Each wall is flat, endless, passes through zero and stands at right angles to its row. A trip goes straight from one point to another. List the walls that it crosses, first one first.

Walls:
(1): -.02	-.10	-.56
(2): .26	.03	-.22
(3): -.48	.16	.41
(4): .04	-.67	.37
(5): -.15	-.57	.59
(6): .04	.09	.32
(7): .52	.52	.26
Trips:
-.38	-.15	.00 to -.18	.52	.33 -> 1, 6, 4, 7, 5
-.44	-.13	.64 to -.23	.39	.15 -> 7, 4, 5
-.41	.23	.04 to .06	-.06	-.20 -> 6, 1, 2, 3
-.17	.22	.31 to -.06	.09	.26 -> 4
-.31	.24	-.14 to -.18	-.07	.12 -> 1, 5, 6, 4

Walls:
(1): .30	-.04	.01	-.26	-.03	.03	.08	-.08	.09	.03	.25
(2): .07	.03	-.06	.18	.27	.04	.17	-.32	-.49	-.07	-.34
(3): -.05	.17	.19	.49	.03	-.15	-.24	-.12	-.13	.08	-.12
(4): -.12	.32	-.16	.28	-.35	-.01	.06	-.05	-.13	.19	-.21
(5): -.09	.52	.35	.37	-.12	.06	.28	.07	-.29	.06	-.18
(6): .14	.27	.28	-.08	.42	-.28	.15	-.16	.48	-.22	.27
Trips:
.31	.79	.00	.00	-.19	.18	-.22	.26	.04	-.37	-.30 to .10	.09	.14	-.60	.17	-.19	.25	.23	.46	.06	.11 -> 1, 3, 4, 5
-.54	.27	.10	-.26	-.05	-.05	-.16	.37	.15	-.57	.02 to -.20	.55	.23	.31	-.16	.06	.31	.36	-.54	.57	-.23 -> 4, 3, 6, 2
.03	-.26	-.14	-.24	-.10	.09	.20	-.17	.84	-.17	.72 to .07	-.09	.18	-.11	-.03	.06	-.13	-.22	.66	-.05	.06 -> none
.12	.26	-.27	.32	-.03	.00	.25	-.41	-.20	-.13	.04 to .45	.09	-.28	-.11	-.94	-.38	.19	.61	-.06	-.37	-.42 -> 6, 3, 1, 2
-.25	-.22	.03	.06	.20	.04	-.19	-.23	-.20	-.26	-.17 to -.06	-.10	-.78	.24	-.20	.33	-.05	.32	.39	.19	.04 -> 4, 3, 2
